Rows are points. Each copy is the shape, with its points in the same order, turned, moved and blurred by noise. Say if it was mirrored as well.
In the rows, 128 means zero.

Shape (6 x 2):
[[186 108]
 [117  86]
 [127 119]
 [ 76 146]
 [151 173]
 [116  86]]
Copy 1 (6 x 2):
[[130 180]
 [ 80 125]
 [112 118]
 [114  58]
 [168 115]
 [ 72 122]]
Copy 1 is: mirrored
Copy 2 (6 x 2):
[[188 115]
 [121  93]
 [128 128]
 [ 78 152]
 [154 179]
 [120  91]]
Copy 2 is: only turned

Shape (6 x 3):
[[ 98 185 191]
 [167 120  57]
 [168 103 114]
 [118 151 131]
 [175 149 128]
 [141 150 110]]
Copy 1, 6 rows:
[[166 173 196]
 [120  70  75]
 [137 125  74]
 [143 134 152]
 [174 124 103]
 [146 109 126]]
Copy 1 is: mirrored
Copy 2:
[[ 59 200 125]
 [176  86 113]
 [155 119 160]
 [104 138 118]
 [157 160 129]
 [137 138 116]]
Copy 2 is: only turned

Shape (8 x 4):
[[208 115 119 143]
 [105 111  88 163]
 [ 96 117 117 132]
 [143 164 119  95]
 [195  98 169 106]
 [ 98 114 120 149]
 [114 129  88 143]
 [111 155 214 121]]
Copy 1 (8 x 4):
[[145 163 181 162]
 [119 105  96 152]
 [109 109 105 119]
 [102 197 117 104]
 [150 152 210 100]
 [126 110 103 126]
 [112 131 101 152]
 [177 147 120  35]]
Copy 1 is: mirrored
Copy 2, 8 rows:
[[118 106  67  69]
 [ 52 119 115 148]
 [ 93 128 131 153]
 [133 176 102 123]
 [173  91 103  86]
 [ 76 116 139 150]
 [ 72 143 102 146]
 [156 146 197 107]]
Copy 2 is: mirrored

Shape, 10 rows:
[[102 131  74 136 147 124]
 [160 169 121 185  64  69]
 [151 116 159 129 137 160]
 [170 101 156 108 166 140]
 [169 135 112  80  73 111]
 [114  57 159 140 120 105]
 [155 157 155  97 100 140]
 [ 91  75 157 108 158 113]
 [141 160  83 141 130  72]
 [ 81 135 123 125 166 125]]
Copy 1, 10 rows:
[[130 118 142 127 169 148]
 [231 148 173 147 107  94]
 [ 94 165 117 129 101  95]
 [ 75 183 114 129 136  69]
 [191 181  78 119 151  96]
 [116 210 163  90 120 134]
 [146 144  81 115 104  85]
 [ 83 175 151  68 147 127]
 [178 122 155 140 180  96]
 [ 97 107 143  95 153 131]]
Copy 1 is: only turned
Copy 2 (10 x 6):
[[104 135  81 143 144 143]
 [ 78 127 203 142  91  97]
 [177  76 116 125 123 119]
 [164  58 117  96 125 140]
 [158 154 162  97 105 156]
 [142  51 120 172  70 166]
 [169 119 171 119 147 132]
 [153  63 103 159 124 190]
 [ 68 127 129 116 138 137]
 [133  97  96 163 165 157]]
Copy 2 is: only turned
Copy 3 (10 x 6):
[[ 85  96 124 139 177 123]
 [ 88 206  98 115 139 154]
 [163  95 116  89 107 128]
 [179  98 117  75 140 105]
 [169 189 130 143 131  99]
 [107 112 115  75  96  67]
 [175 143  98 123 115 131]
 [118  73  92  94 120  65]
 [ 93 170 103 119 187 128]
 [103  79  73 131 161 111]]
Copy 3 is: only turned
Copy 4:
[[142  81 136 149 135 174]
 [ 68 167 208 180 126 157]
 [153 124 150 107 120  94]
 [163 143 128  76 119 120]
 [ 87 152 109 151  78 130]
 [155 107 190  96  59 149]
 [ 92 138 133 121 117  94]
 [152  78 157  65  79 151]
 [ 99 131 150 152 145 198]
 [131  61 149 102 139 156]]
Copy 4 is: mirrored
